Each row is a point. Each copy is the shape, with its points in the same order, stretched, turned, moved and blurred by noise. Say if it was mirrored as well.
(in the rows, 128 means zero)

Shape, 7 rows:
[[ 87  83 101]
 [138 115 123]
 [142 196 129]
 [146 114 104]
 [104 121 111]
 [ 81 100 115]
 [175 139 161]]
Copy 1 (7 x 3):
[[ 81  77 124]
 [114 131 108]
 [157 159 174]
 [131 119 106]
 [112 101 134]
 [ 72  89 137]
 [130 184 110]]
Copy 1 is: mirrored
Copy 2, 7 rows:
[[ 66  93 110]
 [131 115 104]
 [153 191 130]
 [130 116  83]
 [ 97 126 116]
 [ 70 106 123]
 [188 126 117]]
Copy 2 is: only turned

Shape:
[[179 171 139 108]
 [127 122 108 110]
 [122  81 131 155]
 [137 186 143 128]
 [108 185  73  90]
 [ 92 100 124 115]
 [122 148 122 158]]
Copy 1:
[[169 170 145 107]
 [105 144 114 136]
 [ 79 133 167 168]
 [187 127 144 135]
 [150 139  61 141]
 [ 82 102 122 139]
 [136 127 143 164]]
Copy 1 is: mirrored
Copy 2, 7 rows:
[[ 66 160 111 135]
 [114 107 105 109]
 [158  97 152 123]
 [105 184 104 122]
 [107 139  37  90]
 [144 105 123  81]
 [142 149 106 131]]
Copy 2 is: mirrored
Copy 3 (7 x 4):
[[193 156 146 103]
 [109 153 112 119]
 [107 115 126 169]
 [159 126 158  77]
 [106 143 108  37]
 [ 74 141 142 135]
 [132  99 140 107]]
Copy 3 is: mirrored

Shape, 7 rows:
[[172 171 152  95]
 [156  80  93  80]
 [142 168 116 137]
 [146 175 132 161]
 [183 119  96 129]
 [145 110 126 129]
 [168 109 101 144]]
Copy 1 (7 x 4):
[[ 58 121 169 147]
 [122  58  91 148]
 [ 93 162 129 143]
 [103 179 145 149]
 [112 117 106 187]
 [132 118 133 149]
 [130 127 109 180]]
Copy 1 is: mirrored
Copy 2 (7 x 4):
[[168 185 162  79]
 [177  88  92  73]
 [151 177 121 125]
 [154 186 140 149]
 [200 131 109 118]
 [158 113 128 118]
 [185 118 110 138]]
Copy 2 is: only turned
Copy 3, 7 rows:
[[165 161 175 103]
 [164  82 105  99]
 [143 170 136 137]
 [122 174 165 156]
 [165 116 129 148]
 [130 113 137 131]
 [149 109 124 157]]
Copy 3 is: only turned
Copy 4:
[[156 182 155 103]
 [153  82 134  69]
 [133 158 106 134]
 [142 166 114 163]
 [177 118 112 113]
 [145 113 141 133]
 [168 110 112 133]]
Copy 4 is: only turned

Shape, 12 rows:
[[148 161 126 108  99 130]
 [174 143 122 138  70 110]
 [180 121  81  91 164 125]
 [131 119 170 131 145 147]
 [116 122 116  97 175 156]
 [165 117  89 137 170  80]
 [102 134 196 143 125 145]
 [ 74 100 178 135 136 178]
 [153 139 138 164 116 163]
 [154  74 112 100 169 108]
 [ 93  89 130 138 148 114]
 [ 99 114 166 134 173 157]]
Copy 1, 12 rows:
[[148 156  99 113 120 113]
 [165 135 102 155 103  99]
 [154  83 111  63 129 103]
 [ 98 123 125 137 153 149]
 [ 98 115 104  64 140 138]
 [144  68 164  81  93 116]
 [ 80 158 127 155 151 160]
 [ 44 137  95 141 148 168]
 [142 126 100 151 122 170]
 [ 97  58 131  86 140  93]
 [ 66  97 132 109 105 127]
 [ 69 121 127 112 151 172]]
Copy 1 is: mirrored
Copy 2:
[[142 169 128 106  81 115]
 [147 125 126 122  42  99]
 [172 144  70  71 125 161]
 [140 149 169 130 132 146]
 [131 173 105 103 164 164]
 [192 125  64 121 133 119]
 [124 157 192 154 122 123]
 [ 82 156 184 142 161 151]
 [132 145 144 157  80 156]
 [156 113  97  77 164 146]
 [109 129 120 140 167 120]
 [123 167 156 145 170 155]]
Copy 2 is: only turned
Copy 3 (12 x 6):
[[106 128 106  98 145 105]
 [ 99  98  97 117 142  79]
 [189 154  86 118 161 118]
 [111 107 137 131 138 164]
 [151 161 111 124 124 173]
 [185 152 127 155 136  90]
 [ 81  99 164 124 120 165]
 [ 93 108 144 138  85 203]
 [ 78 112 104 161 134 135]
 [200 129 124 130 128 136]
 [150 129 153 137  77 147]
 [122 135 152 147 115 184]]
Copy 3 is: mirrored

Shape, 13 rows:
[[ 89 122 164 177 139 117 156  98]
 [ 99 160 104 111 133  79 104 123]
 [150 134 147 124  94 142 163  92]
 [145 146  97 156 108 132 166 133]
 [159  98 105 111 109 177 134 124]
 [145  91  72 102 133 119 137 112]
 [182  94 113  99 118 111 147 148]
 [ 94 127 171 167 173 156 161 135]
 [133 129 105 142 144  82  59 121]
 [ 60 110 181 145 163 146 134 179]
 [143 117 119 119  91  81  98 107]
 [100 127 185 144 193 143 145 187]
 [152 145 130  83 173 105 113 150]]
Copy 1, 13 rows:
[[102 169 138 182 158  95 162 113]
 [104 173 106 112 101  97  91 124]
 [154 119 132 143 112 133 177 101]
 [146 145  96 135 110 143 171 157]
 [130  67  95 142 111 150 144 135]
 [139  99  63 115 125  97 116 134]
 [164  88 123  91 119 105 130 159]
 [ 88 148 150 174 186 136 150 134]
 [120 151 112 151  88  81  56 156]
 [ 37 132 174 152 181 114 129 147]
 [140 132 124 127  77  74 115 129]
 [ 72 139 181 137 195 134 115 163]
 [131 126 138  88 139 126  69 144]]
Copy 1 is: only turned
Copy 2, 13 rows:
[[116 134 150 133 199 122 169 117]
 [ 87 159  99 121 118 112  95 108]
 [161 136 156 111 127 154 172  84]
 [174 160 105 110 138 129 163 122]
 [198 105 137  96 114 169 134 123]
 [154  94  78 115 115 143 121 109]
 [173  97 122 157  91 135 143 113]
 [128 145 167 150 197 144 160 164]
 [131 132 129 123 136  85  62 110]
 [100 116 173 140 167 118 138 204]
 [130 119 129 112 107  93 111  72]
 [118 132 178 180 165 140 142 206]
 [130 143 134 170 100 144  91 140]]
Copy 2 is: mirrored
Copy 3 (13 x 8):
[[ 67  87 123 143 129 139 120 168]
 [133 140 100  82 153  95 121 165]
 [122 112 131 115  85 162 155 131]
 [121 166 119 150 114 141 149 137]
 [146 136 146 132 123 145 134  83]
 [135 135 112 119 149 102 168  89]
 [157 137 163 130 116  94 178 115]
 [ 60 111 171 151 155 155 107 162]
 [175 111  95 120 175  91 118 167]
 [ 59 116 195 137 159 109  62 162]
 [166 105 100 105 113  92 140 145]
 [ 74 126 218 143 172 123  96 180]
 [153 140 172  87 173 110 152 157]]
Copy 3 is: mirrored

Shape (14 x 8):
[[144 144 179  90 158 151 111 122]
 [140 141 174 112 138 149 130 180]
 [110 125 159 132 115 113  60 128]
 [118 176 133 184 111 104 155  83]
 [119  95 170 103 154 165 110 128]
 [101 149 124 170  77 104 132  89]
 [117 172  98 151 113  70 148  77]
 [139 122 170  66 120 136 130 150]
 [183 126 155 111 149 112 148 168]
 [135  76 150 148 127 136 107 116]
 [ 70 133 115 148 136 109  99 123]
 [122 129 107 131 122 158  57 130]
 [130 115 163  82 129 180 141 138]
 [108 116 117 187 118  97 143  93]]
Copy 1 (14 x 8):
[[135 151 183 115 136 142  83 116]
 [132 167 194 126 132 171 132 148]
 [102 153 154 168  87 121  61 145]
 [113 170  87 165 119  95 152  83]
 [123 111 178 144 128 165  75 135]
 [112 156  91 172  71 107 129 102]
 [101 155  64 121  99  83 140 102]
 [133 130 196  92  93 162 109 142]
 [148 141 175 100 125 123 148 168]
 [138  98 146 184 111 132  97 153]
 [ 63 143 110 169 111 132  87 138]
 [118 158 106 164 101 160  53 159]
 [139 114 183 105 123 194 105 124]
 [101 110  94 189 109  98 142 116]]
Copy 1 is: only turned
Copy 2 (14 x 8):
[[ 95 119 118  89 152 104  95 147]
 [113 121 169 107 132 121 120 157]
 [111 126 133 133 152 143  83  79]
 [ 65 156  86 192 115 127 145 117]
 [100  80 122  96 155 138  96 144]
 [ 86 145  91 175 109 149 140  82]
 [ 77 162  74 175 143 109 168  81]
 [119  99 140  79 130 102 126 125]
 [138 110 148 133 156  85 143 158]
 [125  76 106 153 148 144 104 120]
 [ 77 129 123 143 172 165 131  83]
 [137 142 108 120 165 177 101 114]
 [111  92 125  77 122 135 129 159]
 [ 83 110  90 197 139 142 148 103]]
Copy 2 is: mirrored
Copy 3 (14 x 8):
[[119 145 173 123 144 162 101 105]
 [ 93 152 178 126 134 138 117 158]
 [103  83 121 143 179 185 115 138]
 [120 157 101 211 126 160 165  86]
 [ 93  98 169 129 145 138  88 101]
 [106 112  89 187 121 168 170  97]
 [129 153  71 166 148 148 186  73]
 [104 127 174  88 125 153 139 126]
 [141 146 163 122 136  96 150 139]
 [119  64 135 166 143 123 119 115]
 [ 66 111  85 150 173 144 122  97]
 [115  87  84 125 134 173  70 125]
 [ 91 120 180 111  92 141 109 106]
 [110 106  87 200 138 124 160  84]]
Copy 3 is: mirrored

Shape (15 x 9):
[[147 138 132 180 151 156 133 156 145]
 [155 100 136 118 114 156 156 137 119]
 [117 146 105 119 145 107 150  61 105]
 [123 131 165 110 136 111 162 144 130]
 [109 125 124 130 126 110 144 150 150]
 [142  67 125 125 133  83 162 142 124]
 [111 126  59  94  94  82 140  88  64]
 [129  93 159 133 144 144 129 151 182]
 [ 85  92 152 109  84 104 155 133 108]
 [135 196  92 101  80  86 132  88 109]
 [164 122 144 167 177 126  76 122 121]
 [125 115 175 173 136 134 146 155 138]
 [118 144 103  86 131 107 116 109  89]
 [175 109 137 164 130 127 106  99 138]
 [141 108 146 181 140 171 111 135 173]]
Copy 1 (15 x 9):
[[121 127 115 154 145 166  97 185 142]
 [130 116 128 110  92 154 104 121 144]
 [125 141  86 122 149  81 116  58  82]
 [140 132 166 135 129  92  92 135 121]
 [155 142 149 146 144 120 119 134 144]
 [178  89 136 168 106 125 122 102 129]
 [150 124 114 100 120  90 182  37  69]
 [168 145 142 142 138 169  79 154 173]
 [155 150 198 138 118 123 122  82 115]
 [126 187 111 103 112  68 154 104  82]
 [175 106  80 163 138 176  69 155  72]
 [127 127 155 181 135 145  88 159 134]
 [161 140 122  90 145 105 132  86  73]
 [157 131  78 163  97 169  87 134 112]
 [139 149 104 159 138 200  84 167 161]]
Copy 1 is: mirrored
Copy 2, 15 rows:
[[129 106 110 174 153 113 114  85 148]
 [138 116  81 102 141 136 135 132 129]
 [138 169 182 167 123 161 201 131 125]
 [115 126 140 119 136  98 145 132 143]
 [104 129 126 154 107  99 138 140 149]
 [134 120  93 140 119  62 159 178 110]
 [137 237 143 144  65 152 202 176  96]
 [121  56 111 140 143 106 102 141 146]
 [ 99 135 119  99  82 100 157 148  87]
 [150 230 167 142  54 174 191 123 175]
 [177 116 154 181 152 112 109 114 104]
 [116  88 113 138 143  84 125  81 118]
 [140 194 168 140 107 153 155 167 119]
 [182 104 122 156 125 131 138 111 123]
 [136  62 103 163 146 131  97  90 137]]
Copy 2 is: mirrored
Copy 3 (15 x 9):
[[133  89 109 127 126 168  94 116 130]
 [129  97 145 128  81 128 163 120 146]
 [139 196 124 145 133 142 172 129  83]
 [120 124 157 138 162 120 153 120 160]
 [110 118  95 140 145 113 140 129 156]
 [132  98 131 172 134  66 158 149 114]
 [118 206  99 104  98 101 210 201  98]
 [127  75 108 151 139  99 101  77 162]
 [ 47 124 146 134 130  67 182 143 144]
 [127 235 105 117 110 157 162 197 168]
 [163 127 137 113 122 142  49 124  92]
 [ 84  82 149 151 143 136 106 105 134]
 [138 190 126  82 125 120 166 154 122]
 [142 125 134 152  87 142  82 127 115]
 [115  78 104 140 104 148  73  85 133]]
Copy 3 is: only turned
Copy 4 (15 x 9):
[[ 99 117 125 178 102 142 118 128 123]
 [141  81 160 113 137 147 155 106  95]
 [157 178 125 147 129 108 122  69 106]
 [124 139 184 125 148 124 145 108 152]
 [103 150 144 122 100 130 133 112 138]
 [143 111 176 107  76 112 149 103 132]
 [177 185 125  67 116  90 131  91  74]
 [ 83  84 133 135 111 138 144 107 153]
 [113 133 177  72 130  87 184 112 115]
 [181 204 115  93 148 136 138 134 120]
 [134  96  94 172 105  91  94 116 147]
 [ 89 114 156 168 115 108 165 136 146]
 [149 156 133  86 136  99 102 102 109]
 [148  80 101 157  99 124 147 118 128]
 [ 83  86  94 164 101 144 141 110 128]]
Copy 4 is: mirrored

Shape (15 x 9):
[[101 160  97 166 155 152 146 126 121]
 [134 157 128 117 139 134 106 117 147]
 [172  52 104 157 140 146 136 131 145]
 [108  63  89 153  83 149  83 118  89]
 [105 155 152  79 151 169 121 116  98]
 [117 155  99 148 149 122 152 104 125]
 [105  66  97 129 148 111  89 143  97]
 [142 154 106 167 148 156 161 122 140]
 [142 146 157 121 142 164 161 139 131]
 [140 158  91 137 141 122 165 123  88]
 [131 153 164 169 147 149 111 128 131]
 [119 110  92 141 136 145 154 153 131]
 [100 147 119 158 133  84 172 106 146]
 [143 105  98 156  85 167 168 102 147]
 [102 160 137 129   7 157 148 144 126]]
Copy 1, 15 rows:
[[121 133 172 125 110 147  90 129 128]
 [138 123 118 121 109 160 128  96 129]
 [ 94 118 143 183 159 146 190 161 115]
 [166  68 151 202 124 108 142 165 110]
 [105  60 119 117  93 187  83 111 131]
 [111 146 152 135 105 124 109 103 128]
 [131  94 132 184 159 102 127 154 155]
 [100 147 160 113 117 159 124 129 105]
 [ 83 102 131 107 110 174 130 137 113]
 [ 75 140 127 126 123 118  95 124  90]
 [133 100 159  96 128 146 129 122 120]
 [102 130 134 150 122 146 120 166 124]
 [117 169 148 128  96  79 138 108 144]
 [109 133 153 172  89 157 173 145  88]
 [162 104 112 123  38 126 137 171  74]]
Copy 1 is: only turned
Copy 2:
[[128 142  54 143 168  88 107  61 129]
 [154 107 111 155 119 111  99 116 106]
 [146 143 103 114 101 153 175  92 176]
 [118 104  59  75 147 162  88 115 159]
 [140 124 146 183 164 118  83 136 129]
 [139 123  92 121 165  85 127  78 122]
 [151 100  86 134 154 132 125 138 198]
 [132 144  79 144 137 103 127  56 117]
 [129 147 140 173 135 119 137 114 114]
 [138 116 104 144 197 113 141  71 114]
 [100  97 101 172 118 105 105 104 121]
 [145 156  70 133 158 116 157  98 148]
 [124 118 104  98 147  56 160 103 119]
 [122 166  97  69 118 131 138  75 110]
 [ 87 139  87  70 151 128 105 129  21]]
Copy 2 is: only turned
Copy 3 (15 x 9):
[[101  94 116 108 133 179 148 104 146]
 [129 143 119 150 152 131 146 124 133]
 [143  96 137 131  55 106 136 114 102]
 [ 56 159 152  78  75 100 164 101  97]
 [123 131  98  98 180  93 138 151 153]
 [117 113 121 128 142 153 130  83 137]
 [ 41 136 133 114  65  93 128 124 130]
 [154  79 125 126 136 179 143 101 129]
 [179  94 125 110 148 137 121 139 147]
 [105  95 144 107 179 142 106  92 118]
 [140 112 151 146 131 148 169 117 167]
 [109  96 122  94 102 157 113 131 126]
 [130 133 136 141 123 170 105  63 158]
 [174 121 128  92 111 144 137  86  97]
 [159 171 173  53 177 174 118 120 126]]
Copy 3 is: mirrored
Copy 4:
[[ 99 183 107 118 126  93 123 133 144]
 [120 118 130 133  94 140 104 113 149]
 [166  92  37 142 110 135 146 147 109]
 [ 95 110  72 134 103 116  77 223  64]
 [113 144 183 145  69 134 134 131 131]
 [110 160 104 115 115  99 112 108 116]
 [136  73 109 115 103  94 102 201  71]
 [122 178  85 127 130 123 143 102 153]
 [138 146 141 143 121 153 177 102 140]
 [133 172 131  81 107 125 119 121  91]
 [130 163 132 156 138 124 121 136 149]
 [124 126  96 111 122 117 164 137 122]
 [ 98 134 102 117 164  92 118  85  85]
 [101 148  39 139 119 139 142 116 111]
 [ 47 148 125 119 147 192 153 127 102]]
Copy 4 is: mirrored

Shape:
[[110 130 145 133  35 158 163 102 143 110  96]
 [107 133 162  99 152 158 139 140 144 110 114]
 [130 133 163 124 149 122  92 100 147  94 133]
 [140 136  82 130 132 157 160 106 122 158  44]
 [132 143 145 137 140 116  94  94 134 126 124]
 [135 152 146 125 158 145 161  88 145 143 135]
 [146 124  47 121 144 147 133 107 143  96 141]
 [142 151 128 112 111 131 157 116 128  88  81]
 [101  87 146 141 136   7 141 141 136  98 117]
 [126 124 162 128 138 158 110  97 140 115 138]
 [145  89 160 145 143 128 145 139 112 108 124]
 [131 146 113 149 127 158 142 158 136  92 137]
 [103 121 159 153 138 145 128  92 150  92  87]
 [117 129 152 143 126 146 101  94   8  93 136]]
Copy 1:
[[103 148 148 117 147 189 111  59 106 193 161]
 [112  85 152 143 127 135 131 137 128 146 103]
 [111 131 144 114 111  82 136 115 106 151  79]
 [157 107 146 164  97 123 106  92 165 184 177]
 [127 130 126 123 123  78 131 103 118 144  99]
 [154 106 136 157 149 114 146 130 133 182 130]
 [136 155 133 160 106 126 159 143 174 149 170]
 [117 118 151 119 101 139 115 110 125 199 157]
 [178 150 133  41  92 149 140 125 100 117  85]
 [106 127 155 147 138 109 129 112 111 149 107]
 [123 129 177 143 119 133  96 137  93 135 101]
 [112 124 120 157 113 152 121 138 134 149 110]
 [113 127 167 122 104 136 137  81 106 168  91]
 [108 106 144 184 111 111  97 101  40 101 146]]
Copy 1 is: mirrored
Copy 2, 14 rows:
[[ 82 114 164 127  76 105 173 176 132 125  87]
 [106 142 128 164 130 160 133  90 133 142 103]
 [131 102 167 111 165 122  88  98 183 151 100]
 [131 150  55  49 100 161 148 138 105 103  96]
 [142 108 147  99 153 121  77 118 173 124 104]
 [133 136  92 133 155 126 114 133 173 126 108]
 [111 143  97  57 142  75 157  88 107 157 134]
 [103 138 117  87 141 131 146 133 120 115  56]
 [179 199 178  74  99  82  59 145 115 163  35]
 [134  95 145 138 150 123 118 116 167 141 128]
 [180 127 133 116 148 136 138 153 104 136 107]
 [108 157 137 134 156 118 166 116 109 111 143]
 [159 125 170 105 115 123 141 104 187 133  95]
 [190  38 130 141 180 112 127 119 106  44  91]]
Copy 2 is: mirrored
Copy 3:
[[158  94 122 154  82 144 109 145 183 127  82]
 [128  93 152 118 101 138 155 168 114 145  86]
 [133  89 126 119 111 143 115 143  76 148 110]
 [168 179 120 140  85  90 159 135 174 165  40]
 [148 104 127 129 116 131 108 118  92 144 109]
 [133  97 143 156 128 112 128 140 109 168  74]
 [130 154  69 122 137 137 144 122 162 150 105]
 [153 117 110 133  88 116 170 112 161 149 104]
 [126  87 114 135 126  97 118  86  66  52 193]
 [133 100 141 128 110 150 123 146  92 154  83]
 [108 128 134 149  92 157 142 129 107 128 143]
 [118 122 117 119 126 141 133 138 158 149 148]
 [122  86 133 108  87 118  89 146  94 136  67]
 [153 143 137 129 101 185 129  12 140 133 153]]
Copy 3 is: mirrored
